Rows are points. The last column is the point's height on a tilted bowl or saddle (a function of degree 2), plus a little noise. Count its main directions that bend up, bend down and stay straight.
(in the rows, 128 means zero)

Points (16 x 4)
[[156 123 103 168]
 [137 169 176 148]
 [124 150 144 138]
 [100 155 158 136]
 [107 108 145 133]
 [ 97 205 118 187]
 [ 99 145 133 140]
 [ 82 141 183 133]
 [ 96 116 111 150]
 [137 140 130 144]
 [111  94 181 132]
 [201 106 195 186]
 [127 123  69 188]
 [130 156 108 159]
 [154 133 133 150]
 [ 76  89 105 166]]
Directions: 3 up, 0 down, 0 straight

Points (22 x 5)
[[164 156 119 162 144]
 [ 45 133 107  99 117]
 [118 170 109 214  46]
 [163 127 123 111 117]
 [124 125 108 154 123]
 [116 136  96 133 125]
 [155 101 186 185 159]
 [ 86  88 118 104 110]
 [144 159 142 135 138]
 [159 161 128 138 138]
 [115 155 108  78  69]
 [152 100 156  83  79]
 [132  92  78 123 152]
 [ 92 158 170 114 112]
 [ 77 109 152 100  91]
 [148 213 173 161 184]
 [106  98  98  89 118]
 [156 134 111 116 118]
 [117 122  80 134 146]
 [162 157 110 162 137]
 [163 146 158 119 156]
 [ 99  74 120  86  91]]
Directions: 1 up, 2 down, 1 straight

Points (25 x 5)
[[144 128 136 130 115]
 [147  64 121 129 115]
 [136 111 103 144 112]
 [132 147 103  88 107]
 [161 112  81 138  94]
 [183 138  86 113  79]
 [119  84  90 131 107]
 [134  82 156  81 163]
 [106 133 116 134 114]
 [150 115 173  87 127]
 [172 174 138 144  88]
 [119 189 108  95  77]
 [163  78 128 144  98]
 [176 139 185  84  88]
 [128 105 132 128 120]
 [160  98  95  88 127]
 [113 176  88 138 109]
 [106 156  96 158 119]
 [190 111 166 124  81]
 [134 118 113 161 112]
 [ 39  58 129 142  39]
 [128 121 123 210 109]
 [ 93 151 125 197 128]
 [144 106 117 142 113]
 [ 96 141 165 167  91]]
Directions: 1 up, 3 down, 0 straight
